Every row gives one point. Two turns around zero, p and q, are shown by what they do to some points. Where does a point land after both, in the order given? Backwards means that the second turn is done in reverse. Each puzzle has new turns, and all numbers are rounded.
In the rows, zero is written as 128.

Turn p:
[ 72 153] -> [116  68]
[153 162] -> [ 89 145]
[166 107] -> [140 170]
[121  91] -> [166 129]
Turn q:
[110 160] -> [149 158]
[82 91] -> [ 74 153]
[179 155] -> [175  94]
[141 106] -> [114 107]
Where do these land?
q, then p: [108 135] -> [108 121]
p, then q: [ 82 137] -> [ 87 106]
q, then p: [204 131] -> [185 179]
p, then q: [117 109] -> [132 106]

Turn p:
[ 75 164 140 118] -> [ 77 124 108 164]
[163 111 140 133] -> [157 114 149 114]
[150 149 128 163] -> [123 144 171 125]
[185 154  92 119] -> [118 137 154  61]
[109 140 146 136] -> [114 123 132 154]
[170  49 134  90] -> [207  92 100  93]
[ 44 129 116 137] -> [101 161  81 185]
Turn q:
[137 166 185 163] -> [128 132 189 175]
[123 109  79  61] -> [147 101  83  63]
[142 132 100 139] -> [139 156 118 118]
[152  86 112 110] -> [150 119  79 130]
[ 86 147 164 166] -> [ 78 131 169 153]
Where do these land?
q, then p backwards: [ 90 147 173 150] -> [127 180 162 149]
q, then p backwards: [144 140 142  88] -> [160 105 152 118]
p, then q: [140  57  88  81] -> [198 145  89  80]
q, then p: [ 92 156 123 151] -> [ 99 106 115 162]
p, then q: [173 140 115 170] -> [148  89 171 147]

Turn p:
[ 92 165 135 164 113  88] -> [153  92 102 164 170 116]
[140 113 138 126  98 126] -> [127 120 162 139 124 131]
[151  97  83  94 122 155] -> [ 85 147 137 125  80 157]
[ 95  98 142 155 113 110] -> [167  86 135 133 121 138]
[149 158 127 118 170 103] -> [129 163  97 133 131  88]
[133 119 123  93 126 148] -> [ 97 131 138 109 111 128]
[140 169 141 164 159 125] -> [154 161 103 130 170 118]
[123 104 133 109 123 169] -> [111 124 148  91 115 150]
Turn q:
[132 120 114 158 108 135] -> [112 129 141 149 100 127]
[105 113 137 130 109 145] -> [121  96 147 136 129 128]
[183 147 122 112 117 150] -> [110 144  92 132 122 177]
[128 145 140 150 127 152] -> [ 92 133 140 125 132 132]
[119 145 137 116 108  31] -> [209 174 168 128 134 133]
[124  92 136 114 178 147] -> [122 105  88 129 156  90]
[104 133 110 116 151 136] -> [130 115 119  96 124 108]
Where do these land?
p, then q: [127 162 116  90 123 103] -> [154 133 158 121 111  90]
p, then q: [139 137 158 154 151 147] -> [128 151  95 106 146 143]
p, then q: [136 116 116  78 123 104] -> [156 119 177 140 118 128]
q, then p: [136 119 105 125  95 149] -> [126 111 153 127 127 164]
p, then q: [123  91  68 141 125 159] -> [ 81  81 137 124 101 158]
q, then p: [101 142 185 136 146 115] -> [154 144 104  95 130  82]
p, then q backwards: [133 128 149 171 133 119] -> [127 119 144 106 124  89]

Turn p:
[135  78  98 105 101 100 145 140] -> [195 127 133 105 113 113 114 115]
[103 109 153 125 158 186 110 169] -> [116  67 146 174 118 157 150 116]
[ 93 108 129 124  90 130 149 132] -> [157 140 158 114 129 147 147 101]
[138 167 133 173 149 104 135 114] -> [ 89 165  85 133 135 134 116 127]
[163 154 147 128 137 130 137 120] -> [111 141 107 135 124 116 144 161]
[165 160 125 149 121 115  95 116] -> [112 148 110 137 159 121 101 166]
[142 146  98 157 122 124 141  84] -> [107 166 122  98 117 142  98 146]
[115 125  95  88 110 106 143 139] -> [157 141 157 119 115  90 120 107]
[ 99 106 173 103 164 158  99 138] -> [107  57 136 138 140 132 162 114]
Turn q:
[123 133 150 141  98  86 150 178] -> [102  76 102 113 102 100 149 142]
[149 143 158 157  99  94 147 138] -> [122 111 103  94 125  94 162 150]
[110 144 166 160 105 127 132 137] -> [131 111 131  99 120  84 142 110]
[126 131 135  77 143 153 137 102] -> [118 157 160 124 129 142  85 145]
[122 154  71 130 126 155  94 138] -> [158 154  99 164 101 144 114  95]
[127 101 128 133  96 132 127 113] -> [148 117 143 104 120 149 143 128]
[122 124 104  95 181 128  95  84] -> [142 153 134 157 179 159  80 127]
[105 115 139 155 116 112 142 161] -> [110  87 124 122 117 115 151 109]
[136 121 101  96 162 145 154  68] -> [110 181 144 118 160 177 102 134]
[149 114 125  93 143 139 108 105] -> [146 146 149 143 143 149 107 155]
[142 128 131 171 138 137 122 187] -> [120 114 120 169 111  95 174 114]
Where do these land?
q, then p backwards: [132 148 148 124 151 175 152 119] -> [111 178 102 116 111 122 143 119]
q, then p: [155 167 132 139  79 105 118 144] -> [179 158 138 134 114  95 101 133]
p, then q: [153 129 145 109 138 113 137 127] -> [109 115 102 129 121 145 135 138]
p, then q: [123 118 141 141 162 119 146 112] -> [129 132 126 117 114 167 112 115]
q, then p: [145 105  32 122 108 117 136 126] -> [118 140 186 146  78 178 109 165]
p, then q: [ 31 119 111 136 124 125 125 129] -> [152 160 180  83 177 125  95 126]
q, then p: [108 125 126 110 161 120 118 122] -> [105 101 118 130 143 142 112 123]
q, then p: [140 105 145 143 164 124  84 134] -> [121 121  66 133 116 146 124 127]
q, then p: [142 115 151 130 129 160 140 156] -> [140 153 116 128 145 141 163 111]
p, then q: [150 149 149 125  64 122 125 113] -> [ 84 148 115 158 121  84 121 147]

Turn p:
[114 143 119 127 122 149 130 116 134 112 118] -> [131 126 145 131 148 136 123 123 144 124 148]
[137 122 187 103 110 119 139 115 134 225 134] -> [179 166 166 117  90  98 159 122 107 125  57]
[150 117 137 128 119 119 122 109 141 119 142] -> [120 121 130 152 135 125 115 135 117 122 104]
[105 100 147 151 152 145 119 109 122 112 117] -> [ 91 131 141 104 149 120 128 107 108 107 136]
[130 117 112 117 106 149 139 169 147 121 115] -> [128 133 109 150 120 135 142  96 166 139 136]
[134 142 121 103 116  52 140 129 128 109 129] -> [134 150  94 159 133 120 135 194 121 141 130]
[136 150 121 212 123 108  78 114 146 117 115] -> [ 91 109 141 126 124 213 128 151  99  98 125]
[116 147 111 137 164 130 129 109 146 127 139] -> [120 116 157 131 115 126 114 139 111 128 162]
[145 127 123 148 114 141 142 107 120 109 126] -> [127 112 131 135 161 144 119 118 118 140 123]
[139 139 122 102 107 138 113 149 143 113 135] -> [133 127 118 148 121 131 113 129 170 124 122]
[ 97 141 119 143 166 149 140 153 134 139 160] -> [107 107 153 102  92 115 135 122 137 152 158]
[112 134 135 117 120 135 132 176  62 132 121] -> [144 133  87  67 132 123 143 126 160 147 127]
[127  98 108 104 123 122 130 111 104 130 126] -> [148 116 103 131 147  99 136 124 117 113 131]
[150 115 129 102 150 135 138 125 132 127 114] -> [138 145 117 139 125 108 104 108 117 130 134]
Turn q:
[147 125  96 131 141 144 148 132 132 109 123] -> [127 137 154 124 114 132 128 103 127 100 112]
[109  72 107 115 145 132 143 110 130 114 137] -> [179 130 139 121 103 142 112 115 134 139  95]
[105 135 146 154 109 105 124 121 151 172 121] -> [146 139 101 147 165 138 136 134 113 144 167]
[196 139 131 117 152 118 118 148 107 132 134] -> [104  84 128  93 123  99 149 113 139  94 135]
[123 149 130 118  86 153 133 124 126 136 134] -> [112 150 135 146 148  99 105 143 128 130 128]
[109 157 128 129 150 141  38 123 149 147 125] -> [114 121 125 106 135 174 110 190 158 116 180]
[174 157 133 110 116 109 142 159 131 108 137] -> [ 96 124 147 111 128  86 170 125 120 117 125]
[128  61 136 153 155 122 128 153 134 108  99] -> [163 104 128 134  65 149 134 102 105 136 143]
[111 120 147 122 155 142 147 105 122 121 150] -> [128 126 122 106 132 144 105 113 126 156 100]
[125 142 130 116 113 124 138 106 128 118 100] -> [119 120 148 159 145 131 133 131 130 136 116]
[109 139 120 156  75 121 134 121 118 116 133] -> [120 170 116 170 130 111 134 125 145 142 133]
[100 142 132 115 140 123 142 133 108 154 142] -> [128 131  93 120 148 132 122 142 113 126 103]
Where do these land?
p, then q backwards: [133 108 122 133 134 152  78 126 104 137 115] -> [152 123 104 136 171 142 133 139 110 152 135]
q, then p backwards: [122  92 130 122 140 134 124 150 155 132 109] -> [137 149 105 135 149 123 127 111 127 164 127]
p, then q: [131 132 110 127 128 111 131 126 158 126 135] -> [124 149 109 134 117 121 126 113 125 131 145]
q, then p: [124 122 103 102 108 124 122 105 148 153 139] -> [114 148 117 134  98 137  90 130 118 141 123]
p, then q: [122 167 173 110 132  91 139 123 140 100 152] -> [107 130 100 123 127 136 152 169  83 117 162]
p, then q: [117 118 117 159  94 133 120 130 106 117 109] -> [136 128 151 114 120 147 102 110 113 117  98]
q, then p: [163  99 127 153 151 136 119 120  97 122  65] -> [ 89  92 134 148 175 128 146  99 113 102  98]
q, then p: [128 112 110 160 168 119 117 128 108 119 114] -> [132 103 142 156 163 132 125  97 143 121 129]
p, then q: [128 184 134 102 125 127 160 141 140  82 154] -> [141 138 106  90 144 135 133 152  98 119 191]
p, then q backwards: [135 136 120 132 114 127 122 149 124 169 129] -> [120  96 115 128 148 106 127 136 125 110 130]
q, then p backwards: [ 94 142 132 112 125 143 139 113 131 159 134] -> [155 138 142 125 121 112 133 103 108 102 116]
q, then p: [129  72 117 101 124 127 139 143 111 154 135] -> [141 129  74 153 135 148 112 132 110 120 106]
p, then q: [140 180 167 149 121 138 154 110 141  94 175] -> [134  94  96 119 128 147 104 164  80 140 179]

Turn p:
[ 72  89 124  90 125 125 157  88 142 105 196 120] -> [119 118 163 146  67 165 141 103  62 132 164 154]
[ 55  53 144 102  82 140  91 116 136  97 182 103] -> [129 100 137 148  81 190 142  81  88 170 206  93]
[136 164 124  99 158 115  94 126 172 126 125 112] -> [175 145 143 120 116 115  99 174 115 120 130 108]
[109 187 121 138  89 122 159 159 105 151 112 117] -> [156 165 144 148 156 141 165 105 166 123  88 139]
[137  92 141 122 137 156 126 104 189 175  95 107] -> [119 126 155  87 182 150  75 140  96 134 150 122]
[ 37  74  99  75 129 170 117 143 131 108 172 137] -> [148  96 131 131  60 194 122  87  78 197 133 134]
[130 157 156 194 148  97 126 157  72 140 134 172] -> [143 112  77 120 129  82 153  86 183  83 113 149]
[181 123  82 135 143 121 110 124 139 137 131 104] -> [100 150 132  92 114 126 115 180 153 127 131 119]
[123 156 106 154  90 101 155 150 147 117  93 167] -> [126 126 125 140 148 147 152 121 138  85  64  98]
[132 169 139 198 129 160 122 108  89 114  95 147] -> [118 165  63 119 164  81 154  98 129 123 106 121]
[158 171 155 162 110 159 147 170 122 110 127 158] -> [135 112 129 121 159  74 177 113 145 135  86 111]
[131 138 147 153 146 114 158 160 100  96  91 114] -> [139 110  88 148 162 123 168 152 141 120 115 154]
[214 122 126 125 162 113 120 106 133 169 119 107] -> [ 93 141 147  99 147  90  83 183 162 111 150 145]
[177  99 126  45 144  97 110  83 115 148 120 126] -> [ 93 128 158 173 106 117  47 171 138 132 155 143]
Turn q:
[166 157  79 138 162  81  92  84 181 108  98 126] -> [149 141 132 183 205 102 171 113 102  80 136 135]
[107 126 169 129  95 109 114 169  93  98  78  88] -> [169 126 153 103 101 114  82  87 181 117 160 137]
[188 108  79 102 146  99  94  98  99 160 112 115] -> [ 88 152 191 166 143 120 162 123 125  84 132  87]
[135 182 146 158 147 129 170 148 115 149 169 154] -> [121 143  53 136 100 171 118 153 123 111 124 122]
[106 127  85 156 161 172 144 158 144  87 148 153] -> [150 129  96 142 167 152 104 133 122 175  70 114]
[163 158 180 157 130 119 104 174 175 113 174 128] -> [169 172 100 152 104 170 146 132 131 131 130 201]
[ 90  91  83 106  84 138 176 155 152 130 162 139] -> [136  85 137 143 110 133 103 156  86 204 135 103]
[132 119  73 141  89 102 110 157 139 178 103 171] -> [103  79 143 217 113 112 117 133 136 129 127 126]
[ 82  98 168 160  94 165 147  67 121 104 145 107] -> [107 139  96  57 121  75 131 107 123 186 140 138]
[113  92 179  77 114 104  81  98  96 133 161 121] -> [118 129 179  76  67 117 164  94 102 114 122 143]
[124  88 153 141 159 136 157 109  99 129  96 138] -> [110 111 118  89 138 130 155 117 176 135 126  94]
[ 95 144 122 107 119 135 121 103 149 181 120  85] -> [ 82 107 145 111 147 125 102 130  94 114 166 156]
[164 172 149  91 164 175 155 145 101  95  98 138] -> [161 152 124  88 145 145 109 187 166  84  97 107]
Where do these land?
p, then q: [119 146 120 117 169  99  90 101 133 129 119 111] -> [152 166 141 172 110 124 107 130 118 116 107 139]
p, then q: [102 122 131 201 138 212 160 145 192 161 152 134] -> [113 103 177  47 124 136 157 173 111  69 125  66]
q, then p: [112 108 158 121  90 101  81  93 111 130 132 121] -> [108 129 148 188 119 128 127  99 116  84 141 124]
q, then p backwards: [130 117 122  88 114 138 142 103 131  92  95 105] -> [159 151 160 132 136 145 113 140 171 144 140 112]
q, then p backwards: [142  78 157 101 158  94 106 142 105 117 115 117] -> [109 137 123 142  82 115 139 164 146 155 178 123]
p, then q: [178 196 142 117 135 171 219 102  75 147 151 125] -> [154  48  41 136 104 129 165 115 147  59 139 122]
q, then p: [164 133 104  83 109  94 104 137  94 130 153  77] -> [152 149 129 163 141  72 178 106 134 135 169 115]
q, then p: [ 95  95 112 174 131 117 163 130 200 132 150 175] -> [ 71 126 121  66 130 167 103 104 155 123 107 181]
q, then p: [131 143 126 225 127 167 154 142 162  94 138 149] -> [126 170 124  55 115 148  88 146 153 100  65 127]
p, then q backwards: [126 145 158  84 118  90 102 162 147 127 106 131] -> [142 136  93 108 120 110 144 176 132 104  88 146]
p, then q backwards: [ 79 121 123  83 130 101  97 145  83 103 130 123] -> [136 131 131 163 101  91 145 194 137 127 150 153]
q, then p backwards: [166 129 113  62 128 126  80 119  88 122 125 152] -> [154 180 108 113 107  95 158 123 177 124 159 155]
p, then q: [119 132  98 209 118 153 165 144 143 180  98 144] -> [147  89 148  75 195 121 133 164 112  88 103 105]

Turn p:
[114 117 107  90 135 136 133 114 140 144 122 115 133 137] -> [140 113  96 123 146 128 120 107 120 122 112 113 113 114]
[139 111 116  73 121 169  78 148  96 112 135 142 148  81] -> [123  96  65 113  98 122  92 142 140 177 115 125 167 148]
[101 151 135 167 112 139  95 122 107  94 118 162 178 164] -> [101 118 143 105 144 119 110 174 153  93 150 128 121 194]
[134 115 168 143  98 124 174 153 134  97 153 125 109 156] -> [134 129 178 100 130 166 172 122 162 143 138 140 126 119]
[129 123 163 136 137 129  96 121 131  86 108 122 102 149] -> [150 112 129 136 124 102 150 153 167 121 156 155 122 127]
[185 134  87 156 121 127 156 103 122 134 111 136 168 115] -> [110 175 141 134 139 153  58 138 125 115 133 119 139 105]
[118 105 104 113 109 109 157 110 180 124 180 108 114 101] -> [135 136 121 122 176 151 168 118 100 145 116 101 166  84]
[119 126 110 128 159 104 138 106 102 127 134  99  94 125] -> [150 101 142 147 126 116 125 102  97 112 149 135 140 102]
[102 139 118 124 147 151 129 136 161 147 116 123 105 136] -> [141 132 108 141 120 119 156 113 129  96  97 118 119 128]
[139 144 121 112 109  95 171 155 153  78 100 149 122 117] -> [ 75 113 157 145 140 143 137 132 174 133 106 130 136  84]
[101  76 157 123 123 131 133 100 111 120 140 162 106  95] -> [117 115 115  70 103 106 155 141 107 141 155 129 141  97]
[139 145 102 148 152 131 124 141 151 144 137 101 141 138] -> [154 147 135 159 145 138 118 127 114 111  99 130 133 142]
[130 139 166 172 127 115 143 109 111 159 106  95 163 126] -> [147 157 179 131 120 111 105 144 110 133 146  98  86 138]
[148 155 151  82 141 122 148 131 135 185 161 129  90 118] -> [129 157 118 138 119 112 151  49 111 168 115 135 125 123]
[148 152 127 138 147 139 104 184 123 124 109 165 173 154] -> [103 135 134 134 119 133  95 150 155 123  85 168 113 182]
[ 97 110 110 136 126 105  90 118 128 147 111 133 118 153] -> [122 109 100 141 138 126 142 146  97 102 146 140  97 138]
[131 134 135 136 113 148 107 124  90 152 134 110 112 110] -> [144 131 118 137  90 129 122 120 113 143 158 111 134 150]
Turn q:
[107 121 136 134 110 136 117 151 154 109 146 141 120 148] -> [113 114 140 158 119 124 125 123 129 158  99 130 144 128]
[132  81  82 135 137 146 119 141 148 138 149 132 147 135] -> [136 119 133 131  71 156 113 155 102 146 125 135 128 140]
[146 159 124 130 120 103  85 126 137 136 152 160 114  92] -> [133 135 160 119 137  90 131 122 113 161 131 122  76 110]
[128  77 143 121 113 106 148 144 146 147 149 155 119 125] -> [139 138 141 124  84 129 123  88 123 131  91 113 129 151]
[164 152 135 131 106 153 117 147 115 134 151 114 116  97] -> [129 162 133 113 161 143 154 136 100 157 118 123 114 114]
[125 140 129 169 122 110 139 127 117 129 119 121 110 132] -> [131 138 103 153 147 114 128 121 123 118 126 142 112 145]
[126 135 129 124 127 146 107 123 127 123 141  77 102 133] -> [121 155 111 140 140 119 128 147 106 139 140 122 159 101]
[108 114 137 116 110 146 142 152 146 139 152  71 172 134] -> [166 126 124 156 126 180 128 135 121 135 120  97 172 109]
[127 154 139 139 216 130  93 120 144 142  94 158 142 142] -> [ 97  69 112 103 131 124  82 104 127 129 179 155 101 101]
[161 140 102 123 112  31 118 105 138 133 149 149 181 138] -> [187 128 173 147 101 110 108 134 155  86 112 134  58  94]
[108 130 137 115 107 129 151 143  59 109 139  92 131 136] -> [147 161 150 141 169 141 145 134 128  99 131 146 179 147]
[123 152  99 129 127 129 144 142  92 114  50 131 108  57] -> [ 96 150 126 123 157 134 180 131 151 117 199 113  92 180]
[176 128 137 122 128 148 150 139 135 122 134 127 111 121] -> [104 159 117 102 133 153 131 128 126 133 102 124 116 121]
[106 147 133 127 120 143 141 111 129 145 111 138 110 156] -> [111  97 110 127 144 106 134 131 122 107 115 118 142 137]
[110  66 136 118 124 148 127 155 131 136  73 147 146 152] -> [108  91 122 131  74 159 164  98 137 116 136 144 159 148]
[112 136 134 116 171 127 130 113 145 123 148 133 115 149] -> [112 115 127 119 129 111  76 127 129 128 129 124 144 118]
[116 143 144 128 126 144 147  37 113  97 119 130 132 128] -> [147 120  93  89 154  83 125 163 184 118 127 135 149 133]
Where do these land?
p, then q backwards: [114 130 120 122 116 164 140 145 117 110 140 122 158 136] -> [117 121 133 111 133 146 171 121 135 130 137 147 150 121]
q, then p: [ 96 115 129 168 138  78 107  78 152 151 120 111 114 159] -> [ 98 130 131 166 157 161 117 172  95 130 172 152 155 110]
q, then p backwards: [129 158 138 116 133 133 161 103  98 119  98 114 134 118] -> [117 131 119 133 111 145 123  93 154  98 135 141 136 164]
q, then p: [138 144 119 129 168 120  95 161 109 107 134  95 128  85] -> [137 155 132 121 116 100 146  93 105 141 128 130 168 177]
q, then p: [119  91 139 111  90 117 145 128 142 103 176 163 106 116] -> [117 149 135 157 141 114 127 129 152 136 140 108  53 131]
p, then q: [148 116 142 127 111 161  99  87 108 150 140 128 102 161] -> [126 143 155 112 130 113 101 181 109 127  88 123 112 112]
q, then p: [146 102 138 128 140 104 152 144 129  95 148 146 119 163] -> [ 98 135 106 133 130  99 139 159 160 107 141 116 110 144]
p, then q backwards: [ 93 138 134 107 157  86  91 110 150 148 107 115 175 133] -> [114 193 110 169 112 118 127 108 134 149 147 151  93 132]
p, then q: [105 114  78 115  93 110  95  99 135 105 125 167 106 159] -> [121 125 156 135 104 142  75 169 131 154 140 136 154 179]
p, then q: [119 156 134 145 138 135 124 125 114 175  92 144  95 151] -> [119 149 123 154 149  74 133 151 147 127  95 140 129 143]
p, then q: [119 119 122 116 122 132 135 140 131  92 101 152 121  97] -> [140 121 137 154 104 144 146 119 142 147 142  98 133 146]
p, then q backwards: [137  93 148 125 128 139 168 161 155 156 116 103  92 111] -> [179 101 142 121  85 119 102 142 157 140 140 119 156 122]
q, then p backwards: [157 127  99 111 133 149 136 150 100 146 165 125 106 114] -> [125 108 126 173 124 117 144 129 129 161 156 143 162 119]
p, then q backwards: [140 159 147 118 123  94 131  82 168 112 118 109 152 156] -> [119 200 145 130 122  95 128 121 114 101 128 120 118 100]
p, then q backwards: [155 124 151 144  87 148 143 167 100 163 100 103 143  88] -> [142  86  90 118 131 124 127 154 190 117 159 127 138  90]
p, then q: [117 171 143 150 161 141 135 161 148 116 147 112 159 111] -> [123 106  99 149 136 146 142  90 157  94 128 147 122  92]
q, then p: [143 118  95 145 139 165 119 135 120 129 147 164 164 117] -> [125 131  94 101  89 152 140 105 139 145 121 154 103 139]
